Each row of a before or after table is a point. One or more steps were done to the points. Then noise was added and the rows were shuffled. The steps act on columns, c1 being the first. Write out the steps. A step turns or swaps two columns, mirrors them in a line or flattens them onto one, adds a multiple of one to another, or multiplies or shifts one. Angles are multiples of 10 degrees, from the lower column toward the higher: turns from -170 to 170, lines from 10 to 170 but not 90. Use the fewest steps. Two steps may share a column if one is a turn and the other turns, adds or multiplies; they go together, in the order done. Otherwise the lowest column goes first.
(in the rows, 128 means zero)

Before (10 x 3):
[[125 104 132]
 [137 111 128]
 [212 111  81]
 [108 104 141]
 [162 181 125]
 [190 172 164]
 [136 148 145]
 [137 148  67]
 [186 125 157]
 [169  94 154]]
After (10 x 3):
[[126 124  99]
 [ 89 101 164]
 [118 132 109]
 [145 145 139]
 [112 169  87]
 [144 116 101]
 [ 38 160 129]
 [108 188 120]
 [120 170 176]
 [125 204 154]]
Steps: turn c2 and c3 by 110 degrees; turn c1 and c2 by 130 degrees

Before (9 x 4):
[[ 86  96 107  92]
 [137  85 159 120]
 [182 155  82  90]
 [ 83 165 124 136]
 [150  64  80 183]
 [133  79  94 171]
 [ 97  74 145 144]
 [166 125 127 145]
 [111 155 100  96]]
After (9 x 4):
[[ 89 173 135 122]
 [125  80 171  94]
 [142  63 184  80]
 [ 88  81 144 142]
 [164 116 146 128]
 [129  82 122 159]
 [187 144  89  82]
 [ 81 104  93 109]
 [115 159  94  97]]
Steps: turn c1 and c2 by -10 degrees; swap c3 and c4

Before (12 x 6):
[[121 142 158 176 211 104]
 [152 115  88 109 105 156]
 [ 98  84 115 177 107 104]
 [151 142 157  78 151 189]
 [149 138 141  82 142 130]
 [161  50  81 124 115 160]
 [112  73 157  90 127 148]
 [157 139 135 156 186 185]
 [133 100 126  69 146 179]
 [ 65  88 123 143 151  82]
 [109 134 103 166 181 168]
 [116  85 149 164 160 136]]
After (12 x 6):
[[ 71 141 157 125 153 187]
 [102  72 152  93 131 143]
 [174  83 118  83 151  78]
 [190  86 116 125 101 104]
 [ 77  99 124 103 144 177]
 [168  83 140 137 162 134]
 [ 81 141 137 123 148 132]
 [171 143 145 146 218 105]
 [171 132  94 130 172 169]
 [145 132 129 167 183 186]
 [ 97 114  92 137  97 153]
 [108  50  82 152 111 163]]
Steps: mirror c1 and c4 in the line at 60 degrees; turn c3 and c5 by 10 degrees

Before (14 x 8):
[[153 104 108 148 110  68 128  81]
 [120  98 153 126 109 146 156 114]
 [131  73  82 129  68  92  95  74]
 [ 84 138 158 111 134 121 100 149]
 [ 69 153 175 114 161 111 110 132]
 [170 105 124 121 111  90 101  86]
 [137 122 142 154  88 128 168 136]
 [177  91 130 162  77  87 100  98]
 [151 125 121 164  89 111 100  92]
 [106 147 196  90 103 129 148 129]
 [165 117  98 138  99 110 146  92]
 [127 134 181 121 153 168 132 141]
 [118 130 150  96 128 121 132 174]
 [118 164 144 108 111 144 118 125]]
After (14 x 8):
[[133 100  59  94  76 130 155 105]
 [ 84 133 144 157  69 111 118 172]
 [124 122  80  90 178 170 134  97]
 [134  95 122 119 128 122 136  77]
 [184 114 106 117 142 124 136  99]
 [147 110 152 208   9  91 102 194]
 [182 126  85 112 189 112 150 106]
 [106 139 132 199  92  70 114 178]
 [128 163 123 156  51 113  90 163]
 [143 123 112  73  94 143 123 125]
 [ 95 150 118 142  46 127 156 113]
 [106 149 115 200  25  85  75 158]
 [112 114 117 173  96  91  80 169]
 [117 117 100 144  92 144 154 131]]
Steps: mirror c1 and c7 in the line at 110 degrees; turn c2 and c4 by -70 degrees; add -0.7 times c6 to c4; turn c3 and c8 by -160 degrees; multiply c5 by 2

Before (14 x 9):
[[170  88  68 159 146 125 132 137 126]
 [156  95  77  82 173 132  81  99  57]
 [130 115 150 149 152 179 158 122  82]
 [160 118  62 149 105 100 153 186 130]
 [120 179 147  98 106 170 124 152 150]
 [133 187 107 119 146 106 145 140 115]
 [188 117 155 157 123 108 175 169 150]
 [175 179 148 109  81 160 177 102 144]
 [129  91 125 130  80 116 121 142  77]
 [107 149 152 117 149  89 135 116 121]
 [ 99 175 127  80 129 121 170 109 157]
 [118  95  57  82 161 117  99 192  82]
 [136 160 130 109 110 152  85 134 111]
 [163 140 149 126 116 119 117 172  90]]
After (14 x 9):
[[189 163 137 161  53 127 176 152 145]
 [133  90 106 117 121 128 145 176 117]
 [156 134  69  71 244 128  81  85  66]
 [135 107 128 107 176 128  85 153 114]
 [170 165  55 158 140 128 133 109 121]
 [ 98  80 135  86  66 128 170 143 165]
 [119 104 148 102 112 127 123 179 156]
 [162 147 138 119 132 127 116 169  91]
 [107 105 158 115 138 129 135 133 123]
 [175  72 132 112   8 128 177 141 147]
 [118 194  60  74 204 127  99 156  89]
 [159 173  52 149  68 129 153 165 125]
 [129 135 149 140 107 127 158 115  79]
 [129 166 125 121  91 129 120 115  77]]
Steps: add -0.3 times c1 to c3; mirror c2 and c8 in the line at 70 degrees; turn c4 and c9 by -10 degrees; add -1.5 times c7 to c5; multiply c6 by 0

Before (14 x 11):
[[157 138 136  58 120  86 106 160 160  81 116]
 [118 111 121 154  82 179  79 122 127 107 198]
 [111 164 100 160 133 120 166  93 176 175 104]
 [138 141 146 120 118 174 141 173  96 145  86]
 [ 90 152  73 163 100  82 176 157 157 109 127]
 [ 87 179  78  61 112 185 180 114 186 120 106]
 [117  89 171 151  79 124 178  98 175 144 182]
 [169 110 167 106 170  89 160 135 193 151 178]
 [177 148 136 127 141 181  80 154 174 111 104]
 [113 100  95  51 126 120  83 119 110 104 137]
 [121  95 114 102 118 191 183 123 187 158 141]
 [140 181  68 158  77 123 177 140  85  91 105]
 [131 100 157  83 171 169 118 141  91  84  94]
 [155 101 105 158 128 109 138 142 128 110  92]]
After (14 x 11):
[[157 140 108 116  97 148 131  98 130  88 143]
 [139 113 143 125 143  75 141  90  96 154 175]
 [176 150 143 131 125  69  83 109 168 140 146]
 [147 183  62  73 117 128 160 102  78 160 141]
 [130 158 155 185 152  88 127  82  87  85 138]
 [114 139  95 151 199 141  82 142 101  98 121]
 [120  80 109 129 151  68 182 146 182 106 124]
 [118  92  92 121  97 132 158 104 170 177  96]
 [118 140 136  77 116  79  77 198 124  96 123]
 [171  99 160 175 131 168 163 176 200 119 137]
 [ 86 155  67 128 196  69 162 111 176 167 118]
 [ 85 147  67  77 100 174 159 128 161 147 158]
 [112 102 156  77 121 135 186 179 176  98 111]
 [156 169 136 140 192 167 116 112 160 120 160]]
Steps: turn c2 and c10 by 70 degrees; turn c3 and c7 by 10 degrees; turn c4 and c5 by -110 degrees; multiply c6 by -1; swap c8 and c11

Before (10 x 12):
[[137  33 159  80 159 126 140 110 143 163 143 195]
 [139  70 174 102 170 163 117 149  59 150 128 171]
 [126 102 172 106 130 181 138 132 112 133 159 117]
 [144 160 125 111 137  78  92 118 118 142 107  73]
 [124 178  92 113 134 107  79 132 180 116  62 132]
 [124 145 115 135 180 115  80  76 146 101 107 132]
 [161  35 126  76 180 195 113 117 111 179 147 160]
 [130 141 105 119 115 101  43 137 126  65 118  89]
 [ 97 140  91 178 135 106  62 148 138 123 123  98]
 [101  38 139 128 142 151 172 141 117 105  60  67]]
After (10 x 12):
[[127 152 172 133 124 177  95  98 144 155 131 140]
 [143  36 133  76  49 149  68 124 128 117 126  65]
 [133  59  86 101  83 154  84 114  70 148 125  80]
 [131 101 100 105  80 110 140 105 113 108 127 141]
 [131 181 153 111 144 139  81 155 166 140 128 135]
 [132  37 116 125 103 130 216 134 134  92 132 186]
 [120 141 146 178 146 146  79 164 139 109 131 153]
 [129 137 137 120 159 122  94 147 124 135 127 208]
 [134  39 113  79 120 158  91  99 164 158 131  57]
 [138 159 131 104 173 155 111 122 110  76 126 153]]
Steps: flatten c1 and c4 onto the line at 100 degrees; turn c2 and c9 by -10 degrees; mirror c3 and c8 in the line at 110 degrees; turn c5 and c6 by 110 degrees; turn c10 and c12 by -130 degrees; add 0.7 times c12 to c7; multiply c11 by 0

Before (13 x 14):
[[119 188 112 151 110 126 136 130  83 152  96 136 124 137]
 [ 75 130 115 147 121 122 108 106 139 137 152 112 154 150]
 [ 87 146 101 141 110 131 142 165 134 141 113 122 130 114]
 [112 149  96 140 106 135 132 114  94 127 163 104 133 177]
 [ 88 128 125 114 123  68 116 117 115 131 126 152 111 161]
 [118 123 115 129 249 144 135 115 125 107 130 101 131 110]
 [112 151 117 122 123 148 135 124 137 107 162 104 226 180]
 [188 122 130 144 119 113 147 104 144 106 101 132 127 135]
 [ 98 141 124 145 166 147 142 124 103 106 105 126 107 150]
 [161 122 148 132 112 107 137 110 124 112 110  92 128 133]
 [121 169 138 123 113 133 118 112 140 128 165 112 112 140]
 [ 82 166  99  87 128 141 136 101 143 126 121 114 123 147]
 [106 122 124 130 135  87  30 132 136 115 151 125 127 112]]
After (13 x 14):
[[115 144 120 156 119 133 136  97 134 145 101  70 127 143]
 [144  97 141 133 112 157 124 103 130 139 165 132 112 121]
 [154 109 101 146 105 140 129 111  84 171 162 140 133 105]
 [134 163  95 128 135 150  89 135 126 121 151 149 128 147]
 [157 148 133 141 111 137 132 102 115 141 110  89 129 139]
 [136 105 137 146 165 126 134 128  93 158 106 157 107 134]
 [154  99 130 125 122 132 130 120 127 183 161 139 226 120]
 [142 114 102 121 111 140 133 188 124 109 113 167 130 123]
 [150  94 108 105 128 148 131  74 132 146 121 171 123 119]
 [121  91 111 149 111 175 131 138  74 124  96 138 124 103]
 [111 174  82 121 122 167 122 107 106 155 127 171 112 109]
 [153 131 110 158 120 134 121 102 129 142 153 177 154 109]
 [156 118 126 136 249 114 130 109 115 123 130 133 131 156]]
Steps: mirror c1 and c12 in the line at 130 degrees; add 0.7 times c6 to c3; turn c2 and c6 by 130 degrees; multiply c8 by 1.6; turn c4 and c8 by 20 degrees; multiply c7 by 0.4; shift c9 by -10; turn c10 and c14 by -120 degrees

Before (13 x 18):
[[124 120  92  98 135 126 100 151 108  88  93 113 146  92 137 101 124 122]
 [152 119  78  97 103 128 126 135 108 142  95 118 118 110 145  84 132  82]
 [136 124 117  84  93  96 115 138 111  93 119 131 131 136 125 113 167  71]
 [153 125 173 145 101 156 129 117 103  83 128 130 166 156  89  73 133 127]
 [111  90 168 123 159 159 183 163  94 154 160 154 165 163 131 153 109 119]
 [127 122 123  90  88 138 101 143  97 113 116 153 130 115 148  80 163 133]
 [172 146 108 133  94 121  91 136 107  91 118 154 143 139 152 110 137 103]
 [137 153 142 125 125 130 133 142 129 113  80 121 134  88 151 100 154 118]
 [ 87 133 167 118 167 173 181 161 119 117 173 150 105 174 132 127  85 130]
 [ 46 107 154 138 157 161 162 159 118 147 114 123 116 182 159 149  88 133]
 [120 107 140 133 143 128 146 149  96 122 124  71 101 121 179 128 116 148]
 [134 114 119 113  94 120 108 150 161 120 117  92 135  94 162 104 119 128]
 [125 162 146 104 130 135 112 112  98 121 155 141 178 163 124  83 143 106]]
After (13 x 18):
[[124 162 145 138 135 130 112 175  98 136 196 139 178 163 124 136 143 159]
 [ 90 125 173 114 151  97 129 181 102 162 128 117 166 155  89 147 133 120]
 [118 152 142 126 129 125 132 144 129 140   8 117 134  87 151 154 154 139]
 [115 119  78 132 123 103 125 163 109 106  45 112 118 109 145 156 133 184]
 [ 69 147 108 111 115  96  90 139 107 148 103 134 143 139 152 144 137 147]
 [153 132 168 138 179 158 181 112 119 151 241 161 106 174 132 158  85 131]
 [116 123 123 164 130  88 101 163  97 141 100 150 130 115 148 164 162 143]
 [131 114 118 141 114  97 108 138 161 133 100  91 136  94 162 159 119 136]
 [123 120  92 151 127 136 100 140 108 166  41 111 147  93 137 162 125 148]
 [153 107 140 133 131 143 145 118  97 137 118  76 101 121 179 146 116 108]
 [142  91 167 128 164 153 182  88  94 109 208 161 165 164 131 147 109 137]
 [208 107 154 121 165 151 162  94 118 139  94 153 115 181 160 144  87 119]
 [108 124 116 138  90 100 115 136 112 159 105 124 131 136 125 145 168 199]]
Steps: turn c1 and c10 by -160 degrees; turn c1 and c12 by 20 degrees; turn c4 and c18 by -150 degrees; mirror c5 and c6 in the line at 40 degrees; turn c8 and c16 by 120 degrees; multiply c11 by 2.5

Before (10 x 20):
[[125 152 125 129 108 141 102 106 117  98  84 164 118  89 117 114 110 141
  119 137]
 [153 115 115 144 120 147 126 113 117 141 120 156  98 106 114  98 127  81
  119 108]
 [146 114 121 154 142 149  88 117 113 132 129 119  60 101 115 113 127 151
  111 124]
 [133 155 138 123 120 133  81 110 141 142 189 144 103  87 123 110 109 157
  133 106]
 [123 132 118 133 118 101 139 171 144  89  92 135 102  96 109 137 104  78
  158 134]
 [125 121 113 121 104 116 109 128 126 132  95 168 101 106 112 110 136 154
  115 100]
 [149 118 129 146 124 146 135  98 119 128 152 161 104 233 134 128 103 163
  121 111]
 [132 129 112 139 127 135 147 127  65  88  85 149 121 115 120 121 120 156
  162 121]
 [105 124 211 138 249 145 143 158 120 104  96  44 100 102 172 121 145 166
  124 133]
 [157 108 112 120 123 135 114 116 129 123  98 140 120  88 133 111 120 162
  132 140]]
After (10 x 20):
[[149 122 146 142 121 147 139  97 113 126 155 165 146 156 144 131  77 162
   30 113]
 [137 140 132 124 122 134  50 108 151 142 186 142 139 116 153 110  90 161
  169 104]
 [132  65 124 138 129 134 160 127 129  91  84 149 124 157 138 119 112 155
  152 121]
 [106 123 202 140 245 142 151 156 123 105  99  44 179 116 131 116 159 164
  153 133]
 [162 117 107 142 120 150 125 114 113 142 118 157 133 110 160 102 128  80
  146 107]
 [120 143 125 137 118 101 146 171 133  95  91 132 125 139 161 136  78  80
  167 131]
 [160 129 106 119 121 141 104 119 112 125  97 141 135 117 133 115 113 165
  167 142]
 [148 111 105 158 141 149  66 119 113 132 128 119 156 104 192 116 127 150
  147 123]
 [127 115 113 128 107 143  87 108 151  95  83 168 122 107 140 114  90 141
  161 138]
 [126 127 105 122 104 117  96 124 119 132  93 166 126 110 161 111 145 155
  145 102]]
Steps: turn c1 and c16 by 10 degrees; swap c2 and c9; turn c14 and c19 by -70 degrees; add 0.5 times c14 to c3; multiply c7 by 1.6; turn c13 and c15 by -120 degrees; multiply c17 by 2

Before (13 x 24):
[[ 95 143 168 123 115  89 129 101  70 158 150 198 109 161 112 106 108 116
  127 140 107 149 126 112]
 [127 144 180 112 187 116  72 133 136  64 100 106  93 113  94 121 103  37
   85 119 158  86  92 101]
 [ 77 185 185 111 120 103  11 139 127  16 139  89  90  97 113  55  89  42
   85 110 129 104  85  87]
 [ 70  56 165  88  77  86 146 142 116 133 136 225 166 139 118  91 113 118
  161 122  80 144 131 129]
 [161 104 124 233 105 107 152 167 148 149 109 117 127 165 101  82 203 117
  159 157 148 118 131  86]
 [123 110 122 107 102  76 121 107 116  99 141 196 125 135 156 103 127 128
  148 144  60 164 130 150]
 [109  87 178 124  79  71 112  96 104 143 163 174 135  99 141 135 156 115
  135 141 103 156 120 109]
 [113  85 129  95  69  80 148  97  84 100 148 170 143 162 103 120 136 128
  156 136  93 141  93  91]
 [131 118 133  86  93  78 116 134  99 145 189 164 182 152 132 111 131 121
  138 145 109 145 148 122]
 [156 105 174 173 118  85 191 116 172 153 108 102 125 175  96  69 189 167
  142 146 171 142 137 114]
 [164 108 133 219  80  66 198 153 153 158  70 102 143 145  74 109 141 153
  138 171 178 151 146 114]
 [126 115 125 149  73  85 131 132 140 187  82 108  92 161  76 112 182 163
  166 131 169 113 137 159]
 [119  99 139  90  93  98 168 120 113 154 114 174 126 123 171  96 107 122
  149 145 123 130 132  67]]
After (13 x 24):
[[161 110 133 228  81  69 201 153 145 117 157 109 145 146  77 131 145 161
  139 113 188 152 142  82]
 [120 108 120 111 100  78 117 104 120 163 120 199 119 125 145  96 144 129
  121 106  58 173 133 133]
 [118 122 137  53  96  78 116 130 127 118 140 167 180 121 127 105 140 122
  132 121 106 143 150 108]
 [129 116 128 177  71  86 138 135 147  76 116 107  89 149  71 135 161 175
  180  91 168 108 134 126]
 [158 103 128 208 103 109 144 168 159 117 200 116 133 152  78 106 161 114
  204 148 153 118 128  89]
 [ 81 181 189 109 116 104  14 135 111 228 122  87  81 117  81  68  88  18
   88 194 126 103  92 153]
 [ 69  56 166  99  74  84 143 147 129 123 104 225 155 134 108  99 166 124
  109 134  79 144 135 130]
 [109  92 179  98  76  72 110  96 103 121 142 177 129 105 139 130 134 110
  158 133  98 152 120 101]
 [106  89 129  89  64  81 150  98 131 159 122 168 141 127 101 141 153 129
  142 168  89 142  86 105]
 [ 93 143 167 104 112  88 125 103 108 106 135 196 103 117  99 118 127 112
  107 127 101 148 125  97]
 [153 103 176 167 120  87 187 117 177 115 145 104 133 168  73  90 140 178
  194 128 175 143 135  97]
 [122  96 142 117  92  94 171 117 113 111  86 173 127 117 147  81 153 117
  107 172 120 132 130  76]
 [135 142 184 140 191 116  74 132 125 186 100 110  92 125  90 142  89  17
  101 166 155  83  98 145]]
Steps: turn c1 and c13 by 10 degrees; turn c4 and c11 by 50 degrees; flatten c9 and c14 onto the line at 40 degrees; turn c10 and c20 by -160 degrees; turn c20 and c24 by 60 degrees; turn c15 and c16 by -30 degrees; swap c17 and c19; multiply c18 by 1.3

Before (8 x 32):
[[101  61 110  89 210 115 196 201 102 137 124 158 133 168 129 136 146 119
  144  81  97  18 141  82 141 136 185 135 115 135 171 175]
 [162 120 123 163 119  86 124 161 176 148 121  74 140 170 122 132 133  96
  181 130 139 146 123 100 126 145 112 126 121 110  77  59]
 [160 128 122 176 116 106 168  92 135 127 129  80 124 120  84 102 106 119
  108 165  95 150 122 114  89 166 149 146 143 125 106 113]
 [ 84  80 197 109 203  34 101 144 159 112 113 132 140 161 128 116 164 116
  203 163 101 195 154 143 122 123 168 183 177 118  98 133]
 [ 48 223  80 109 151 132 105 113 177  37 167  97  79 207 128  77 193 180
  138 161 125  99  94 155 108  73 156 110 169 129 112 148]
 [142 128 110  99 117 102 119 162 115 157 107 155 152 139 106  85 174 142
   49 122  94 170 150  98 171 152 111 119 122 141  23 139]
 [114 123  59 169 194 106 171 109 151 138 114 152 102 161 130 122  94 142
  169 122 160 187 159 103 150  99 137 146 115 161 139 122]
 [ 68 190 121 119  88 120 113 171 124 144  97  88 164  93 119 154  94 133
   72 184 113 117 215 119 167 123  90 102 132 107 103 103]]
After (8 x 32):
[[ 99  68 115 150 183 112 191 201 102 133 128 146 132  80 132 142 150 114
  141  90  93 118 135  83 131 134 191 138 150 137  89  53]
 [131 132 113  85 158 102 146 161 119 154 101 149 157 130 111  84  95 142
   45 122  91 150 154  90 174 157 110 107 116 146 240 132]
 [ 94  76 190  79 194  37 143 144 166 109 110 132 140 173 128 116 166 117
  198 166 104 159 155 142 125 129 173 184 154 115 162  88]
 [ 71 188 126 123  84 124  84 168 130 142  97  89 160 134 125 166 132 141
   71 183 112 129 222 118 176 116  87  97 124 111 155 160]
 [ 46 213  80 133 198 135 191 116 182  49 168  94  80 169 128  74 102 181
  143 158 121 124  95 152 115  67 154 114 144 135 137 121]
 [159 127 127 151  97 111 130  92 139 119 130  79 130  91 154  94 141 123
  116 172  95 117 121 108  85 165 144 140 169 130 174 145]
 [118 135  54 121 133 103 178 111 143 136 114 148 109  98 122 127 186 142
  171 121 169 123 158 115 143 105 132 143 141 156 111  88]
 [165 127 130 151 129  87 161 159 178 143 127  81 135 143 119 137 170 102
  189 136 142 116 120  97 123 144 111 133  98 116 174 184]]
Steps: flatten c4 and c22 onto the line at 150 degrees; turn c5 and c17 by -60 degrees; turn c17 and c32 by 140 degrees; turn c7 and c14 by -70 degrees; add -0.7 times c14 to c29; turn c15 and c31 by -160 degrees
